Rows are points. To make a cloud, some directions were put in groups of two or more. Within a group, all points are equally far from the middle, so they leave a hole (a ring in 2 directions, a hollow ball in 3). The other directions are filled evenly. Then the cloud was stretched, turned, moved and blurred a little. Count the holes, and give their numbers of directions, smallest first.
In the rows, 128 means zero.

Cloud, 19 rows:
[[135  77 125]
 [109 116 199]
 [139 181 172]
 [149 146  64]
 [169  86 189]
 [168 131  93]
 [163 159 114]
 [164 165 128]
 [158 124  69]
 [ 96  81 110]
 [156 170 127]
 [138  80 154]
 [183 150 142]
 [189 165 177]
 [ 89 153 143]
 [128  93 198]
 [ 91 166 109]
 [150  82 168]
 [103  73  87]]
Holes: 1 (2)

Cloud (27 x 4):
[[ 71  98 105 147]
 [115 151 161  77]
 [154 206 138 123]
 [182 152 113 101]
 [ 71 144 111 146]
 [139  62 127 185]
 [ 96  85 125 180]
 [114 169 132 107]
 [197 132  80 107]
 [111 121  81 132]
 [181 204 157 143]
 [161  96 159 198]
 [117 119 109 190]
 [164 179 167 148]
 [112 122 166 130]
 [157  95 162 159]
 [157  62 104 108]
 [197 118 124 147]
 [120  62 103 168]
 [125 122 142  56]
 [202 181 141 179]
 [138 133 154 147]
 [115  81 126 203]
 [ 96  93  94  89]
 [ 95 182  83  99]
 [137 184  96  90]
 [123  77 102 110]]
Holes: 0

Cloud:
[[108 138 180 130 146 107]
 [128 185 187 170 145  89]
 [133 117 170 144 119 111]
 [101 114 165 169 136 104]
 [127  85 148 150 157 152]
 [ 91  69 167 125 117 142]
 [175  83 137  80  70 115]
 [157 101 121 165  86 103]
 [102  48 198 132 105  81]
 [ 89 174 138 138 106  76]
 [ 44 122 155 134 129 152]
 [ 98 155 119 106 155 191]
 [171 125 128 134 135 198]
 [118  79 104  41 105 125]
 [208 154 156 160 134 112]
 [111  68 145 104 112 107]
 [173 112 125 183  88 101]
 [139 143 142 139 120 217]
 [146  52 132  91 108 146]
 [146 177 189 136 151 103]
 [155 115  97 124 116 179]
 [115 103 132 146  98 173]
 [209 153 123 103 143 139]
 [135 118 174 119  41 144]
 [144 110 188 197 118 112]
 [169 112 125  55 143 107]
 [123 104 161 142  66 212]
 [127 193  98 119 183 123]
 [126 153 201  81 123 168]
 [117  75 172 124 113  60]
 [143 147 203 167 100  91]
 [154 134 189 192 137 158]
 [116 138 160 116  71 230]
 [115 179 180  79  90 189]
 [ 82 154 133  95 177  90]
 [137 210 143 141  95  76]
 [131 122 165 118 181  54]
 [166 101 108 178 146 112]
 [175 130 197 103 120 133]
 [109 171 168  85  78 176]
 [164 126 128 109 150 184]
 [140  76 150  97  74 191]
 [197 120 139  63  78 131]
 [ 80 123 141 152 110 185]
 [131 117 118 141 199 127]
 [124 158 191 120  95 121]]
Holes: 0

Cloud:
[[127  87 137  75 129 171 131  86]
 [ 76 109 125 137 108  55 161 152]
 [150 109 147 113  68 161 192  77]
 [173 116  96 110 106 108 144 188]
 [122 170  63  88 129 132 161  70]
 [119 171 139 159  76 183 101  96]
 [101 189 102 150  77 195 190 112]
 [142 148  89 196 103 141  69  81]
 [127  64 102 129 135 110 154 128]
 [ 96 139 157  83 126  86  97 129]
 [150 173 144 131  47 118 152 156]
 [110 126 141 139 188 111 178 138]
 [ 89 142 126 130  72 207 107 176]
 [ 64 139 138 120 144 131 119  65]
 [ 63 160 170  92 106 124 158 125]
 [166  69 136 181  57 127 151  89]
 [ 90 163 110 184 117 102 167 131]
 [ 57 110 142 105 146 102 143 150]
 [134 139  88  76 111 122  98 105]
 [151  95 127  87 139 100 145  39]
 [ 95 148  82 149 126 130  66  74]
 [ 98 162 129 126  65 185 129 147]
 [138  57  79 170 115 143 127 111]
 [110  63 126 151  74 223 115 122]
 [102 140 105 111  42 145  82  84]
 [117 115 105  64  65  99  93 170]
 [182 111 141 144 155 122 178  80]
 [176 116  92 136 163 181 100 133]
 [150  75  71 134  77  91 162 137]
 [ 82 110 166  94 110 149 191 103]
 [128  41 144 103 130  88  94 150]
 [102 151 150  71  83 147  90 166]
 [137  98 105 148 151 107 169  56]
 [129 132  83  76  77 112 130  93]
 [128  92 137 148 118  63  95  71]
 [113 175 115 177  54 157 149 113]
 [147 130 137  46  84 155 115 138]
 [140 166 203 119 105 107 151 184]
 [145 138  71  94 108 100 151 125]
 [167  95 140  97  43 161 112 100]
 [133 120  58 177 109 154  74 108]
 [153  99 159 199 147 176  95  54]
 [121 113 106 148  60 189 203 114]
 [109  72  58 180 131 178 152 127]
 [149 128 157 159 125  72  90 125]
 [111 152 136 198  83 126 124 122]
 [165 139 163 167 166 158 172  45]
 [122  81  65 126 158 184  94  74]
 [120 151  60 133 145 151 127 117]
 [150  81  90 137 102  83 185  87]
 [ 91  71 133  72 120 137 162 143]
 [158 198 133 111 144 112 171 174]
 [109 185 130 144 101 159 178 187]
 [124 200 147 124 111 186 150 125]
 [105 141  46 112 141 164 154  81]
 [153 202 105 156 117 156 170  95]
 [ 63 114 157 103 129 184 208 117]
 [176  91 106 150 151 191 109 136]
 [175  49 116 139 112 102 113 132]
 [134 126 121 111  79 202 166 113]
 [136 153 105 119  28 158 196  82]
 [118 153 109  85  91 150  82  82]
 [ 72 115 101 154 156 112 185  69]
 [ 96 135 135 178 180 136 141 125]
 [103 128 171  83 125 141 193  72]
 [148  99 195  95 105 153 160 122]
 [114 166  99  95 124 160  75  53]
 [134 100 153 165 112 208 137  38]
 [ 62 159  52 141 123 138 154 141]
 [130 178 107  94 106  52 146 110]
 [171  94 106  99 135 100 183 154]
 [ 28 149  94 125  97 142 124 127]
 [ 96 111 119  97 122 158 191  39]
 [115  79 178  67 145 116 109 131]
 [128  99 194 144 128 189 110  97]
 [ 97 177 159  97  75 105 137  69]
 [ 70 122 134 121 110  90 127  81]
 [128 110 106 154  68 204 134 163]
 [127 107  55 119 126 146 140  87]
 [173 177 171 113  71 139  95 113]]
Holes: 2 (2, 2)

Cloud:
[[152 116 142  72  80 121 142 100 125]
 [ 83 109 129 121 117 191 178 102 112]
 [191 101 130  86 131 123  96  97  75]
 [ 62 129 127  90 157 103  95 134  87]
 [ 64 164 198 158 191 151 110 102  65]
 [128  82 159  97 201 196 133 139 121]
 [ 85 186 162 123 178 123 138  64  92]
 [109 146 127 115 138 143 120  93 210]
 [119 188 136 157 145  90  67  84 123]
 [155 160 189 126 141 101  77 172 174]
 [127 144 155 102 160 128 193 111 170]
 [103 187 179  73 134 140  80 121 100]
 [142 180 197  94 167  84 182 107  73]
 [104 101 150 177 151 159 132  64  81]
 [105 116 126  82 188  77 120 101  50]
 [166  92  68 144 155 113 146 153 163]
 [122 185 135  69 109  99 124 147 120]
 [184 151 129  83 148  87  48  98 146]
 [ 91 145 227 118 165 110 167 123 113]
 [107 101 131 154 130 135  97 125 145]
 [ 90 115 112 150 108 103 138  77 118]
 [125 128 137 181 161 116 111 113 175]
 [ 87 197 149 167 168 101 145 129 119]
 [ 53 151 127 141 132 100 138  60 151]
 [130  89  85 123 177 105 151  67 110]
 [ 86 140 152 106 162 151 142 111 154]
 [196 104 135 114 131 116 156 158  92]
 [176 107 104 154 176 178 148  80 114]
 [137 127 105  51 159 143 183 127 101]
 [192 124 156 121 133 153 153 148  76]
 [112 134 147  57 161 123  89 204 147]
 [127 145 121  91 176 130  70 132  81]
 [ 72 185  90 120 118 145 127 102  79]
 [107 117 155 160 170 155  75  71 141]
 [110 164 192 117 193  95 166 171 176]
 [131 147 188 102 214  56 157 153 154]
 [119 160  79  90 129  48 103 120  89]
 [108 161 163 130 128 144  75 108  49]
 [103  81 165  75 174 157  81 143 146]
 [137 130 116 122 214 104 129 193 132]
 [193 153  92  72 121  91 106 113 132]
 [ 98  83 132 114  89  90 138  92  78]
 [141  65 136  61 128 196 153 140 109]
 [188  98 110  84 198 135 194  97 139]
 [196 115 174 118 184 118  88 165 103]
 [ 77 187 183 121 166 114 139  34  64]
 [154 147  74 114  87 104 167  97 157]
 [148 101 113 147 155 140  92 175 170]
 [ 97 133  76 147  97 151 108 104 162]
 [ 74 176 152  84 152 123  98  69 169]
 [117  81 134 146 182 158  80  76 104]
 [132  92 148  81 174 127 173 150 137]
 [144 193  99  73 163 139 154 101 118]
 [154 148 120  61 163  98 192  96 175]
 [ 92  91  62 124 152 167  75  64 127]
 [173 143 111  91 155 139  85  93  48]
 [ 81 166 147 166 129 117 159 164  86]
 [138 177 151  72 151 138  23 128 132]
 [ 93 153 135 140 179 135 196 161 135]
 [133 160 188  93 181  67 161 128  89]
 [200 133 159 100 160 100  94  59 117]
 [ 76 171 146  69 117  94 141  70 131]
 [160  76 115 105 147 106 129 157 167]
 [109 103 130 179 177 138 155 102 148]
 [179  85 156  91 179 170 168 102 111]
 [110 146 127 131 201  77 187 119  99]
 [138 171 210  96 110  95 125 126  44]
 [119 205 105  82 103  90 137  98 102]
 [121  79 163 129 197 128 113 111 126]
 [110 132 110 118 181 158  87 137  63]
 [ 96 151 172 148 215 152 119 101  58]
 [136 120 116  74 185  87 147  93 153]
 [104 126 100 169  99 178 123 138  99]
 [137 123 120  46 158 170 174 144 134]
 [111 164 154  91 162  58 134 120  85]
 [118 181 143 111 170  43 169 112 101]
 [146 103 115  18 152 195 149 114  91]
 [118 118  68  98 118 108 140  89 172]
 [161 159 145 130 196  76  77  95  76]
 [145  85 112 137 217 161 212  84  66]
 [155 191  93  85 124 138 149 137 136]
 [168  62  80 126 148 152 164 122  96]
 [ 73 145  64 130 108 125 185  83 180]
 [110 127 110 143 126  73  76 158 122]
 [ 91  80 173 155 156 133 107 105 104]
 [208 120 165 113 147  73 153 146 155]
 [142 146 186  61 156  96 149  51 113]
 [146 102 162 109 191 141 167  64  78]
 [144 137 153 161 109 121 168 117 124]
 [120 169 131  60 131  83 112 101  61]
 [209  89 181 123 184  89 105 144  72]
 [141 127 125  51 172 194 118 149  78]
 [ 87 132 201 111 122 141 148  96 127]
 [149 200 122 108 178  61 175  98 114]
 [ 72 162 169  78 109 118 134 153  98]]
Holes: 1 (2)

Cloud:
[[181 154 114 157  51 130 179 138 150]
 [142 121 142  97  81  44 143  96  95]
 [174 139 133 135  47 137 170 111 166]
 [137 158 104  88 122 128  82 148  91]
 [138  38 173 164 108 120 140 175 105]
 [158  76 110 198 166 131 159 178 130]
 [156 125 201 111 106 138 180  90 113]
 [162 124 116 139 108  98 117 220 103]
 [190 133 118 109 161 125 129  91  82]
 [160 196 150 170  75 160 160 113 148]
 [168 119 101 185 106  70 159  60  83]
 [162 176 140 137 134  79 110 117 111]
 [161 168 100 164 143 142 132  55  83]
 [149 122 176 144 124 123 145 120 201]
 [132 167 136 170  40  95 122 178 112]
 [107 162  93 177 108 164 111  68 171]
 [ 82 155 139 141  75 116 157 139 148]
 [121 112 152 188 166 107 105 130 104]
 [122 172 134  68  51 126 145  98  80]
 [160 116  58 145  79 124 136  62 135]
 [160  68 164 175 131 112 164  89 109]
 [151 124 126 134 104  98 186  55 172]
 [139 121 104 155  84 154  76 202 104]
 [136 165 202 122  44 141 141  74 118]
 [142  86 143 153 134 166 167 116  62]
 [176 168 115 204 104  93 147 140 124]
 [173 212 130 187  75 145  77 139 110]
 [174 156  83 100 110 107 138  93 137]
 [147 129 101 107  60  87 126 133  65]
 [179 129 130 114  81  96 143  89 207]
 [ 74 166 115 159  69 148  87  71 118]
 [147 133 186 195 100 103  85 118  52]
 [163  94  89  75  99  86 160  94  96]
 [161 156 134 109  25 141 137 134  86]
 [149 144 113 146 103  73  69 137  96]
 [111 123 155 139  95 131 116  25 107]
 [117 153 177 109 162 102 127 119 103]
 [131 108  63 199  89  93 168  72  75]
 [180 121 134 192  91 168 150 152 150]
 [172 146  60 136  74 165 125  97  80]
 [100 114  93 127 122 117 111 133  67]
 [152  31 134 140 150 118 192 107 138]
 [182 108 138 148 137 169 125 104  70]
 [204 110 171 140  80 150  95 111  98]
 [152 116 165 167  67 121  40 131 103]
 [168 161 147 128 118 140 110 196  98]
 [135 123 135 229 151 103 120 135 118]
 [134 176 139 110  54 116  61 127 124]
 [173 156  87  84  88 134 144 144 152]
 [142 137  91 149  81 101 124  57  62]
 [ 88 102 126 197  98 128 111  82  99]
 [179 162  73 166  87 111 174 110  91]
 [177 157  72 194  71  78 157  67  88]
 [176 102 160 159  75 121 189 127 154]
 [ 73 146 125 124  61 125 183 130 116]
 [127  71 199 163 109 107 130  95 121]
 [131 144 169 174 104 177 173  58 108]
 [126 101 159 139 135 135 153 148 196]
 [121 138 170 105 112 197  52 143 132]
 [182 149 161 167  93 171 118 143 157]
 [154  95 163 193  89 103  47 150 108]
 [167  94 166 148 103  93 158 146  60]
 [ 85 111 182 155 124 158 138 155 128]
 [124  92 169 177 121 100 128  56  91]
 [145 146 112 135 131 124 200  72 109]
 [135 110 126 139 158 206 139  97 143]
 [164 155 110  74 121 109 143 152 139]
 [124 134 112 129  85  87  88  86  75]
 [128 113 164 164 133 106 167 168 169]
 [196 160 160 172  55 130 143 107 108]
 [106 140 167 168 166 180 116 151  85]
 [184  83 126  98  87  55 188 155  90]
 [153 146 160 131  87 180 155  83 169]
 [ 98 129  99 181  41 127 174  46 144]
 [211 114 128 201  98 107  79 159 154]
 [158 162 142 168  45  80  79 167 114]
 [149  47 101 189 110 147 164 131 100]
 [106  60 177 122 123 105 120 106 136]
 [121 140 175 158  65 143  56 123 151]
 [146 117 107 132  63 175 158  90 168]
 [185  92 173 191  59  92  74 121  97]
 [170 180 117 133  75 163  73  78 168]
 [ 86  58 163 114 128 116 165 163 144]
 [124 143 132  87 108 142  50 117  79]
 [141 194 106 123  82 119 110 151 116]
 [ 91  99 158 121 143 131 175 139  59]
 [169 125 146 148 153 149 184 138 107]]
Holes: 2 (2, 4)

Cloud, 92 rows:
[[107 163 101  84 185 104 157 152 165]
 [118  96  69 112 138 166 163 218  95]
 [ 59 127  89 121 155 141 127 134 131]
 [126 101  69 148 113 170 109 179 143]
 [ 78 182 162 149  81 119 162 102 195]
 [127 182  75 140 189  79 103  59 117]
 [130  98  83 144 136  97 152 120 131]
 [133 104 119  86  91 222 120 191 138]
 [ 88 117  94 163 112 191 139 119  51]
 [148  93  86 159 119 114 174 162  96]
 [ 98 129 107 117 173 101 168 157 111]
 [146  79 139 130 133  96 136 174  88]
 [117 152  51 170 140 143 149  83 132]
 [161 124  88 114 144 170 173  82 125]
 [160 142  80  71 128 164 174 155 111]
 [147 103 110 127 113 191 148  79 127]
 [174 141  99 104 134  88 151 139 147]
 [187 144  77 158  84  94 129  67 165]
 [108 116  36 138 187 134 177 101 132]
 [120 186  80 124 146 157 175  78 153]
 [160 140  94 225 106  28 111 109 139]
 [120 119 182 189 123 104 149 143  99]
 [186 154  45  96 141 144 160  90 120]
 [ 89 111 156 156 128 115 165 109 190]
 [154 153  78 139 161  78 110 125 139]
 [119 101  61 130 192 146 122 147 114]
 [105  38  95 146  64 203 120 166 113]
 [164  98 133 154 169 153 144 139  87]
 [159 100  89  97 140 152 136 150 119]
 [ 96  74 141 156 126  91 133  92 149]
 [116 131 149 124  44 131 143 165 120]
 [109 114 152 138  86 124 103 151 170]
 [108 160 134 189 159  77 134 191 123]
 [ 51 131 156 155 132  43 105 149 156]
 [ 37 113 164 128 127 156 141 184 185]
 [ 53 200 118 114 167  96 118 122 139]
 [ 76 126 121 114  99 118  88 142 149]
 [ 81  70 154 136 100 136 158 197 118]
 [117  65 153 160  79 155 107 199 108]
 [ 89 100 122 135 150 180 181 152  97]
 [ 48  95  97 129 160 155 162 189  90]
 [127 128 121 162 157  96 169 188 123]
 [ 40 102 127 156 142 132 147 194 193]
 [161 105  59 113 157 114 135 131 119]
 [147 194 100 160 159  79 116 117 158]
 [169 152  39 157 121 106 141  94  73]
 [157  87  94 131 146 107 120 192  60]
 [108 139 122 111 139  64 113 123 123]
 [126 157 103 155 172 151 167  76 135]
 [ 83 170 134 166 116  94 166  82 163]
 [115  81  79  97 193 195 212 100  58]
 [137 187 108 151 106 117 143 130 218]
 [127 134 135 144 140 118 142 159 122]
 [ 55 141 119  71 183 156 137 140 142]
 [163  46 129 143 119 149 151 120  65]
 [102  88 110 121  77  93 112 207  97]
 [ 70 144 101  75 141 127 192 221 121]
 [157 122 101 131 209 114 149 163  60]
 [114 150  62  94 131 163 121 157 153]
 [132  85  29 120 141 227 167 115 106]
 [116 116 116 116 122 174 130 119  96]
 [ 81 132 167 102 142  93 125 124 198]
 [161 147 133 146 112 110 157 135 191]
 [143 106  61 128 147 178 174 123 132]
 [156  58  95 148  65 196 106 136  80]
 [ 76 131 121 191 109  36 122 132 116]
 [122 118  87 157 170 155 148  79  85]
 [ 65 104  56 140 144 131 137 180 142]
 [143 112 126 168 107 181 129 108  65]
 [158 130  70 111 111 212 164  52 184]
 [ 90 150 128  68 172 139 212 206 129]
 [125 197 161 125 134 140 179 128 112]
 [119 177 114 198 168  34 116 126 151]
 [110  96  90 150  90 217 158 135 124]
 [109 170 171 117 145 188 125 163 106]
 [ 35 110  95  85 164 195 148 136 136]
 [ 90 134  76 130 112 103 137 110  62]
 [144 140 130 137 138 130 139 161 171]
 [197  85  40 129 169 173 150 127  87]
 [ 99  86 156 110 127 238 182 133 109]
 [129 150  56 156 172 158 188 125  76]
 [133 158  83 136 135 131 172 113  79]
 [ 89 132  88 113 157 158 190  84 155]
 [131 173 141 126 107 207 153  51 120]
 [132 163  52 124 140 166 154  61 159]
 [151  55  76 150 115 147 149 109  99]
 [111 130  69 126 160  84 128 208 132]
 [137 160 103 160  87 146 172 176 132]
 [128  72  36 124  79 241 121 111 126]
 [140 103 141 150 129 185 142 132 117]
 [161 175  65 124 129 113 140 113 108]
 [ 98  95 143 120 112 179 183 130  91]]
Holes: 0
